Each row of a before or after table is a point. One or more steps were done to the points. Then noise was added and the rows were shuffled. The steps act on columns, c1 being the first. What was done? A step turns or swaps two columns, mirrors them in a line or flattens them onto one, adds a multiple of one to another, or multiplies or shifts one. Angles are multiples of 10 degrees, from the lower column toward the higher: turns from -170 to 170, lines from 10 to 170 but not 90. Use the fewest steps. Two steps may share a column if one is a turn and the other turns, adds or multiplies; they go together, in the order done. Otherwise the lowest column goes first.
In the rows, zero is written as 128.

Before:
array([[108, 105],
       [129, 110],
       [142, 105],
       [130,  90],
       [117, 137],
       [110, 118],
       [146, 135],
       [ 76,  92],
       [148, 136],
       [134, 144],
       [119, 188],
       [147,  77],
       [ 53, 197],
       [121, 102]])
After:
array([[ 58,  93],
       [107, 102],
       [119, 110],
       [111,  89],
       [152, 136],
       [144, 144],
       [122,  77],
       [122, 137],
       [ 95, 106],
       [150, 189],
       [149, 135],
       [106, 118],
       [ 87, 197],
       [129, 105]])
Steps: add 0.5 times c2 to c1

Before:
array([[101, 153,  74],
       [165,  87, 131],
       [150, 114, 151],
       [139, 118, 157],
       [177, 154, 157],
       [154,  75, 129],
       [ 86, 123,  79],
       [149, 133,  88]])
After:
array([[117, 118, 158],
       [ 79, 157, 153],
       [153, 154,  72],
       [100,  75, 129],
       [171, 124,  78],
       [106, 117, 154],
       [ 93,  87, 130],
       [104, 128,  82]])
Steps: multiply c1 by -1

Before:
array([[120, 134, 136, 111],
       [145, 173, 109, 126],
       [111, 169, 131, 200],
       [103,  74, 113, 135],
       [111, 172, 107, 135],
       [142, 103,  92, 100],
       [146, 164,  47, 138],
       [117, 170, 130,  97]])
After:
array([[145, 164, 126, 143],
       [113, 176, 198, 110],
       [112, 179, 138, 145],
       [142,  94, 107, 164],
       [121, 139, 111, 120],
       [142, 156, 154, 205],
       [116, 177,  95, 134],
       [102,  87, 140, 138]])
Steps: add -0.5 times c1 to c2; turn c3 and c4 by -100 degrees

Before:
array([[116, 110,  78,  85,  70, 172, 100, 167],
       [182,  92, 119, 183, 131, 149, 135,  46],
       [ 91, 112, 111, 147,  83, 114, 147,  84],
       [142, 109, 115,  67,  90, 193, 128, 152],
       [148,  95, 125, 132, 129, 105, 137, 150],
       [116, 112, 115, 142, 156, 149, 145, 151],
       [157, 135,  89, 166, 107, 134, 117, 120],
       [ 99, 114,  98,  89, 148, 133,  79, 117],
       [167, 169,  97, 146, 185,  88, 140, 124],
       [124, 152, 176, 130, 202, 116,  79, 118]])
After:
array([[182,  93, 120, 184, 131, 150,  46, 134],
       [156, 127, 127, 165, 105, 133, 119, 118],
       [147,  96, 123, 132, 128, 106, 151, 136],
       [100, 107, 125,  90, 149, 134, 119,  79],
       [ 93, 108, 126, 147,  82, 113,  84, 146],
       [167, 162, 135, 146, 185,  88, 125, 138],
       [141, 108, 124,  66,  88, 194, 152, 129],
       [115, 102, 122,  85,  69, 170, 166,  98],
       [124, 161, 134, 130, 202, 117, 119,  79],
       [117, 110, 124, 143, 156, 149, 149, 144]])
Steps: flatten c2 and c3 onto the line at 10 degrees; swap c7 and c8

Before:
array([[133, 106, 120,  71, 147, 161, 142, 112,  98],
       [134, 146, 105, 148, 150,  94,  95, 129, 133],
       [109, 112, 139, 185,  88, 107, 117, 129, 119],
       [153,  99,  57, 114, 105, 153, 109, 120, 178],
       [184, 111, 108, 152, 115,  92, 128, 148,  84],
       [149, 130, 129, 118, 142,  52, 162, 138, 152],
       [ 78, 187, 179, 125, 113, 141, 169, 109, 142],
       [136, 157, 116,  92, 129,  63, 109, 105, 112]])
After:
array([[ 88, 112, 125,  64,  97, 108, 119, 108, 124],
       [109, 102, 169, 113, 152, 155, 112, 248, 130],
       [157, 110, 156, 101, 114,  89, 130, 129, 130],
       [163, 188,  77, 115, 141, 143, 169,  76, 126],
       [101, 106, 121, 174, 166, 163, 141, 157, 130],
       [179, 156, 117, 146, 157,  66, 109, 178, 129],
       [160, 148, 146, 134, 102,  97,  95, 161, 127],
       [152, 134, 136, 145, 128,  50, 161, 113, 125]])
Steps: add 1.5 times c2 to c1; turn c3 and c8 by -130 degrees; multiply c8 by 2; turn c4 and c5 by -120 degrees; multiply c9 by 0

Before:
array([[ 94,  99, 118, 175, 124, 115, 115, 121, 108, 104,  96, 126],
       [160, 109, 152, 118, 142, 130, 130, 160, 136,  85, 166, 153],
       [ 86, 111, 135, 157, 124, 142, 126, 113, 151, 115, 128, 102],
       [116,  98,  92, 162, 113,  92, 116, 154, 107, 177, 115, 128],
       [170,  94, 151, 107, 135,  86, 151, 141, 102, 123, 152, 126],
       [135, 104, 150, 102, 196, 103, 180, 200, 138,  96, 155, 138],
       [174,  97, 140, 150, 158, 122, 140, 151, 108, 139, 132, 123],
       [ 77,  89,  82, 177, 143, 120,  94,  93, 121, 133, 126, 115]])
After:
array([[207,  60, 119, 152, 125, 111, 140, 108, 124, 107, 120, 126],
       [ 58, 110, 143,  80, 179, 113, 103, 108, 140, 118, 169, 128],
       [ 96,  90, 152, 135, 213, 168,  78, 139, 201,  92, 166, 134],
       [ 84, 123, 137,  46, 161, 150, 116, 106, 152, 138, 149, 119],
       [229, 101,  78, 180, 109, 103, 164, 121,  93, 131, 151, 114],
       [197, 105, 132, 180, 123, 145, 133, 154, 116, 110, 140,  99],
       [170, 146,  93, 123, 114,  66, 141, 106, 153, 176, 137, 128],
       [ 80,  95, 153,  88, 154, 157, 126, 132, 162,  85, 170, 154]])
Steps: multiply c1 by 2; turn c1 and c4 by -130 degrees; turn c2 and c11 by -40 degrees; add 1 times c10 to c2; add 1 times c3 to c5; turn c5 and c6 by 40 degrees; multiply c7 by -1; swap c8 and c9
